Every row gives one point. Any point is a mix of the corners, with weights that add up to 1. It lies inside the corners' shape when no weight is negative. Is each point inside? If not, which corners have a negative weight?
In the rows, 128 means zero.

Corners:
(1): [152 129 197]
(2): [ 50 207 125]
(3): [178  64 106]
(4): [ 74 138 138]
Points:
[109 159 136] => outside (4)
[120 110 126] => inside
[ 69 152 142] => outside (3)
[107 145 123] => inside

Corners:
(1): [ 85 156 150 218 153 143]
(2): [ 99 128 178  68 123 155]
(3): [ 81  98 173 145  94 145]
(4): [ 88 103 104  51 108 151]
(5): [ 88 105 151  57 206  27]
(6): [ 90 206  98 213 106  82]
(7): [214 106 177  69 146 161]
Points:
[ 81 141 139 108 167  79] => outside (3, 7)
[107 103 162 104 124 148] => outside (6)
[ 69 116 150  79 119 117] => outside (1, 7)
[112 120 138 100 124 142] => inside
[117 113 143  74 134 133] => inside
[170 127 148  97 165 116] => outside (2, 3)
[107 109 122  68 118 146] => inside
[120  92 177  94 138 144] => outside (6)

Corners:
(1): [208 167 149 142  86 144  87 163  79]
(2): [ 78 157 126 160 201  96  94  86 171]
(3): [ 94  50 115 173 107  81 167 140 141]
(4): [111  53 207 166 147 116  22  78 171]
(5): [223 116 102  70  61  90 159 115 114]
(6): [196 106 162 132  94 212 151 111 103]
(7): [122  88 136 101  64 161 130 152 111]
(8): [123  89 101  92 189 125 125 117  76]
(9): [200 157 160  63 146 119 129 193 180]
(10): [107 112  96 179 209 132  45 105 185]
Points:
[127  98 138  99 127 149 109 128 138] => outside (1, 3)
[128  90 141 120 112 140 106 128 125] => inside
[165 111 121  90 120  97 127 129 116] => outside (6, 10)
[140  95 127 117 110 136 126 126 130] => outside (1)

Corners:
(1): [131 103 158  41  89 193  41 130  96 100  83  98]
(2): [ 92 131 115 139  94 188 121 174 126 175 104  92]
(3): [111 189  58  61  73 132 118 145  64 186  77 140]
(4): [212 163 114 112 122 114 125 138 142 122 223 142]
(5): [ 92 124  10 142 124 217 104 171  47 151  15 129]
(6): [135 168 121  65  79 163 141 169  84  90 136  92]
(7): [153 116  45 199  67 115 201 104 164 218  55 142]
(8): [136 156 139 116 170 136 111 123  88 164  73 101]
(9): [170 175 117 154 133  77 135 155 197 149 110 190]
(10): [ 56 120 134  98 117  94 106  77 158 147 120 141]
(11): [186 160  99  77 165 202 108  86 128 109  88 124]
(12): [100 115 130 133 129 189 129 136  97 142 132 188]
(13): [187 188 158 225  82 205 130 129  95 111 191 125]
Points:
[100 161 126  64 148  99 121 113 139 146 143 145] => outside (1, 5, 7, 13)
[122 122 108 101 163 179  76 149  99 120  98 135] => outside (3, 6, 7, 13)
[133 131 110 122 103 157 122 131 119 151  98 132] => inside
[151 155 117 115 105 148 127 126 135 132 129 143] => outside (5, 8)
[138 154 121 115 114 157 110 131 100 144 104 123] => inside

Corners:
(1): [ 89 141 102 151 111 139 118  60  76  48 146  94 133 120]
(2): [ 70  99 156 138 152 122 160 125 172 200  80 151  98 157]
(3): [ 98  95  99 125 130 163 142 122  69 109 142 144 194 119]
(4): [127 109 249 185 182 109 182 153 158 173  99 143 101 107]
(5): [110 127 121 118  73 141  58 175  97  66  98 144 179 155]
(6): [114 106 151 199 105  91 200 169 157 196  56 137 128  76]
(7): [118 109 121  85 126 152 168 145 144  89 109 117  64 132]
(8): [ 86 174 132 108 114 154 152 129 128 110 124 115 175 100]
(9): [142 124 148 109 116 192  49 111  86  95 127  90  88 108]
(10): [142 130  93  69 155  99  42 150  78  91 136  98 130 124]
(11): [180 152  55 152 154 161 180  97 152 138  68 133 113  66]
(12): [162 114  98  86 145 138 145  97 163 116 130  90 175 153]
(13): [132 159 138  79  90 162 123  72 164 116 103 160  56  81]
(14): [170 157  99 174  95 143  36 153  68 134 184 105 132 129]
(15): [ 90  86 175 201 153  96 125 213 187 118 102 145 144  81]
Points:
[127 133 130 137 124 135 130 131 134 127 109 123 117 109] => outside (3)
[115 119 138 122 127 137 120 131 121 113 120 118 119 124] => outside (11)
[125 109 161 119 122 108  95 158 151 150  99 132  87 129] => outside (1, 3, 8, 11)
[119 121 136 147 121 144 139 130 136 129 105 127 124 108] => outside (10)

Corners:
(1): [116 112  96 121  83 179  95 187 178 161 142 186 139  97 212 121  34 167
 200 182]
(2): [170 126 153 182 159 142 124 154 163  82 134  78 128 166  93 156  90  90
 205 126]
(3): [ 88 147  76 108  87 106 148 108 182 153 194  85 171  58 168 173 147 110
 211 208]
(4): [ 53 114 141 174 128 146  66  78  93 194 157  30 179 111  83 178 146 126
  56 131]
(5): [184 121 100  77 134  88 141  94 199 110 109 108 100 131 161  94  65 163
 171 105]
(6): [204 102 159 111 118 177 186 118 220  51 156 103 169  99 140 187  88 198
 138 218]
(7): [152 110 118 105 126 145 162  57  91 113 161  55 115 177 153  68 158  78
 159 105]
(8): [ 88 137 120 134  98 190 190 150 104 165 147 170 134  87 124  90 122 108
 113  56]
(9): [176 127 101 171 148  66 124 111 207 151 197  97 147 148 111 131 119 128
  71 218]
(10): [201 163  90 175 200 130  80  50 162 115 190 144 102  80 147 133 151  64
 172  76]
(11): [168 171 137  88 110  95 153 119  50 120  96 136  91 177 179 146 182 139
  72  83]
(12): [141 184 138 133 120  83 127 140  64 177 211 153  72 156 162 204 107 191
  96 181]
(13): [111 119  95  84  81 190  80 157  72  74  98  60  69 111  63 155 118 164
 112  82]
(14): [122 106 153 176 135 146 138 144  79  90 188 140 130 134 182 176 179 153
  87 134]
(15): [107 138 124 157 162 167 132 167  91 136  98 150 157  79 108 142 166 187
 163  67]
(16): [164 184  57 188 100 118 123 158 159 156 205 102 103 107 159 118 158 150
 200  91]
(17): [ 84 202  71 148 194 169 154 153  81 126 132 150  56 157 175 108 177 107
 180  71]
(18): [ 94 122 123 150  84 103 151  75  74 155  72 175 103 164 184  96 137 130
 109 102]
(19): [110 241 145 158  87  58  64 163  89 114 160 170  89  64 138 142  54 158
 114 155]
(20): [ 71 107 197 120  89  86 154 143  59 179 114  81  77 150 209 136 174 111
 120 175]
(21): [ 90 152 196 131 127 155  81 110 132 150 182 150 100 160  94  88 153  84
 179 140]
Points:
[127 138 122 126 115 134 129 122 100 130 148 107 104 135 140 134 133 134
 133 124] => inside
[127 144 136 131 124 122 130 115 100 135 141 124  98 133 144 125 140 133
 118 112] => outside (1, 2, 3)
[112 144 127 130 110 132 130 133  94 139 135 129 106 131 147 126 132 149
 112 118] => outside (2, 3, 10)
[120 156 133 139 136 133 122 122 120 113 138 125 113 110 128 136 139 124
 138 119] => outside (1, 7, 12, 16)

Corners:
(1): [ 72 136  79 126 140 158 156 141  98 123  61 114 146 106 143 176 116 174
 159 144]
(2): [107 188 129 168 153  79 121 156  86  99 181  97 123 204 141 144 196 187
 115  78]
(3): [151 180 119 132  99 175  78 157 162 100  89 127 116 143 165  88  97  64
 103 150]
(4): [131 149  33 138 150 116 139 173 129  71 163  89 152 104 155 137 195 136
 172 157]
(5): [ 81 115 221 138 119  75 130  53  73  84 116  80  89  93 107  88 239 200
  80 110]
(6): [ 61 101  66 104 110 104 152 164 128 179 147 104 176 124 144 152 206 152
  95  95]
(7): [156 146 206 103 171 177 165 158 193  85  80 148 105 180 234 113 138 124
 168 131]
(8): [ 56  83 151 176  96  85 191  50  62 114 138  30 113 117  95  81 177 165
 109  69]
(9): [180 174 231  90 185 161 157 157 176 153 121 133 155 135 118 100  56  88
 111 182]
(10): [171 175 140 111 136 139 119 188 156 193  28 146 106 150 184 134  95  51
 147 122]
(11): [157 109 174 144 112 124 145 162 150 138 110 170  67 123 166 126  71 103
  33 165]
(12): [133  76 150  75  92  76 149  97 106 123 124  64 157 142 120 117 122 191
 152 141]
(13): [108 131 111 123 171 121 124  90 156 118 142  66 134 154 145 195 136 185
 168 155]
(14): [147 135 120  90 122 171  86 207 161 153  79 106  89 107 176 127  69 104
 163 149]
(15): [120 116 110 134 125 115  82 167 152 123 211 120 188 153 108 155 109  69
 168 138]
(16): [ 32 181 144 169 162 122 150  46  11 108 145  51 121 155 170 112 180 170
  86 154]
(17): [172 110 147 114 196 154 158 107 162 110  96 160  93  73 151  81  67  59
  46  99]
(18): [102  89 162 105  68 138 161  43   7  30 100  40  77 145  67 100 171 165
 118 123]
(19): [125 149 114 154 156  90 107 158 166 148 163 121  92 173 118  56 124 110
 127 205]
(20): [115 177 125  86 121 106 125 184 177  47  90 130  93 131 160  99  88  46
 139 165]
(21): [200 176 205  63 130 157 146 151 214 143 128 213  90 121 151 103  40  91
 160 145]
Points:
[130 147 141 114 137 126 129 141 134 120 121 117 118 142 150 124 125 131
 130 140] => outside (8)
[151 144 161 123 155 114 121 115 142 140 150 114 127 128 126 101 113 123
 118 130] => outside (1, 6, 7, 11, 18, 20)
[126 141 156 119 131 131 143 125 122 115 104 112 109 130 148 123 129 134
 115 127] => outside (15, 19)
[120 150 144 127 141 130 141 132 131 105 120 119 115 137 153 129 130 118
 110 131] => outside (12, 14, 19)
[127 153 141 120 134 121 122 141 135 117 135 113 118 151 147 125 137 130
 132 145] => outside (1, 8, 17)
[127 137 164 129 139 138 132 129 133 135 121 121 111 143 143 125 118 124
 114 132] => outside (4, 12, 20)
[124 130 141 116 133 126 137 133 146 106 134 105 129 135 132 115 135 134
 137 129] => outside (10, 11, 16)

Corners:
(1): [232  67 103 152 178 159  53 139 185  98  84 151 129  87 135 107 206 143
 142  86]
(2): [ 96 162 103  70  86  36 139 140 115 168 166 162 109 138  74 196 141 129
  83 116]
(3): [178 100  53 171 220 177 117 108 200 116  93 191 109  84 201 113 154 111
 152 133]
(4): [ 77 177 187  52 165  66 147 180 153  92 130 102 160 137 186 176 165 183
  83 144]
(5): [117  92  47 170 195 173  68  98 215 151  81  85  97 127 150  52 231 136
 216 144]
(6): [169 105 115  83 107 160 141 105 132  97 172 131 118 165 170 146 139 107
  92 123]
(7): [129  36 131 191 146 188  86  87 191  93 103 192 102  96 191  93 191  99
 176  82]
(8): [ 87 149 132  72  60  97 130 155 154 176 219 130 179  89  81 182 152  90
 130 188]
(9): [194 186 107 144 176  56 145  96 129 174 199 108 213 179 139 203 151 167
 128  96]
(10): [141 159  85 117  63  65 217 106  95 123 166 139 108 130 117 113 143 138
 128 146]
(11): [ 69 134 198  80 143  90 117 153 150 119 179 158 203 126  50 138 100 122
  98 156]
(12): [111 155 212 116  99  93 155  95 157  86 123 155 161 186  53 177 133 125
 111 142]
(13): [ 69 176 129  36 166  53 112 100  55 139  63  87 138  87 180 160 115 128
 127 179]
(14): [128 122  99 118  92  63 186 151 182 158 150  75 124 150 122 145 114 110
  71 161]
(15): [136 107 194 124 180 133 117 176 100 150 144  85 112 128  94 197 155  64
 128 122]
(16): [186  92 190 137 199 138  58  84 196 150  98 165 116  76 199  64 164  51
 208 131]
(17): [ 96 111 127 122 107 129 131 143 186 178 137 126 148 148  79 144 110 190
 189  96]
(18): [ 71 182 149 143 112 104 152  87 168 113 190  79 104 166  74 127 122 237
 120 169]
(19): [122 234 151 112  90  94 147  53 118 117 134 100 180 141 111 148 130 117
 121  73]
(20): [151 131 125 186 100 177  59 121 164 105  94 171  97 152 233  56 146 123
 176 159]
(21): [114 135 234 111 119 120 122  73 132 179 135 144 157 140 143 131 158 139
  68 138]
Points:
[134 137 134 126 139 114 120 107 147 130 126 132 132 136 143 130 151 134
 132 125] => outside (8)
[137 141 132 119 107 123 123  97 115 129 148 125 124 141 141 174 142 114
  85 137] => outside (4, 5, 10, 11, 16, 17)
[122 145 130 105 120  96 135 123 137 129 148 129 136 139 122 159 151 130
 102 134] => outside (16, 17)
[127 143 132 115 133 114 131 115 147 133 139 127 135 139 143 138 139 127
 125 143] => outside (1, 7)
[154 130 120 133 159 118 118 117 158 132 133 133 144 129 143 142 160 135
 135 121] => inside
